Each row is a point. Any point is a mix of the corners, with weights that add up to 1. It lies inside the corners' shape when no weight is negative. Say inside or outside, and name the corners with a negative weight.

Corners:
(1): [-0.31 -0.09]
(2): [-0.18  0.78]
(3): [ 0.30 -0.42]
Points:
[-0.34  0.99] => outside (3)
[-0.28 -0.06] => inside
[ 0.24 -0.34] => inside
[ 0.00 -0.41] => outside (2)
[-0.37  0.45] => outside (3)
[-0.17  0.70] => inside
[ 0.26 -0.36] => inside

Corners:
(1): [ 0.47  0.32 -0.09  0.37 -0.62 -0.07]
(2): [ 0.48 -0.27  0.36 -0.67 -0.72  0.24]
(3): [-0.06 -0.39 -0.37  0.06  0.73 -0.17]
(4): [ 0.82  0.52  0.45 -0.30  0.01  0.42]
(5): [-0.48 -0.96 -0.81  0.90 -0.13  0.42]
(6): [ 0.39 -0.30  0.98 -0.16 -0.09  0.25]
(7): [-0.71  0.04 -0.16  0.67 -0.13  0.37]
Points:
[ 0.21  0.03  0.23 -0.12 -0.38  0.18] => outside (5)
[ 0.72 -0.18  0.71 -0.59 -0.71  0.33] => outside (3, 7)
[-0.10 -0.53 -0.31  0.48 -0.11  0.36] => inside
[-0.02 -0.06  0.27  0.18 -0.23  0.12] => outside (4, 5)
[ 0.31 -0.01  0.67 -0.37  0.22  0.27] => outside (1, 5)
[-0.09 -0.25  0.09  0.25 -0.70  0.26] => outside (3, 4)
[-0.57 -0.74 -0.30  0.42  0.09  0.30] => outside (1, 4)
[-0.17  0.03 -0.06  0.38 -0.27  0.23] => inside

Corners:
(1): [-0.54 -0.04  0.04  0.15 -0.73 -0.77 -1.02 -0.09  0.31 -0.22 -0.33]
(2): [ 0.09 -0.24  1.32  0.02  0.19  0.13  0.87 -0.14 -0.20  0.41 -0.59]
(3): [ 1.12 -0.10 -0.45  0.24 -0.09  0.20  0.46 -0.38  0.16  0.34  0.22]
(4): [ 0.77  0.60  0.39  0.76 -0.48 -0.28  0.17 -0.51 -0.10  0.08 -0.22]
(5): [ 0.13  0.40 -0.37  0.24 -0.77  0.24 -0.18 -0.24 -0.26  0.73  0.36]
(6): [-1.06  0.11  0.02 -0.21 -0.08 -0.52 -0.27 -0.04  0.55 -0.17  0.16]
(7): [ 0.73 -0.02  0.21 -0.08  0.16  0.58  0.88  0.48  0.11  0.22 -0.49]
(8): [ 0.36  0.16 -0.33  0.23 -0.80  0.18 -0.94  0.16 -0.49 -0.28  0.63]
(9): [ 0.39 -0.04  0.36  0.28 -0.47  0.24  0.99 -0.58  0.37 -0.05 -0.16]
(10): [ 0.05  0.13  0.18  0.52  0.05  0.20  0.21 -0.59  0.37 -0.06 -0.48]
(11): [-1.73 -0.14  0.19  0.61 -0.74 -1.34 -0.87  0.36 -0.35 -0.08  0.17]
(12): [ 0.75  0.37 -0.21 -0.04 -0.10  0.34  0.29 -0.52 -0.51 -0.20 -0.41]
Points:
[ 0.25 -0.02  0.06 -0.18  0.15  0.25  0.62 -0.39  0.49  0.20 -0.28] => outside (4, 8, 11)
[-0.38  0.04  0.15  0.37 -0.45 -0.43 -0.23 -0.20 -0.06  0.04  0.02] => outside (7)
[ 0.36  0.17  0.07  0.01 -0.28  0.00 -0.05 -0.02 -0.09  0.06 -0.18] => outside (9, 10, 11)
[-0.12  0.09  0.07  0.21 -0.24 -0.27 -0.21 -0.11  0.11 -0.09 -0.09] => outside (5, 9)
[ 0.17  0.21 -0.15  0.23 -0.31 -0.02  0.16 -0.27  0.09  0.04  0.09] => outside (1, 2)
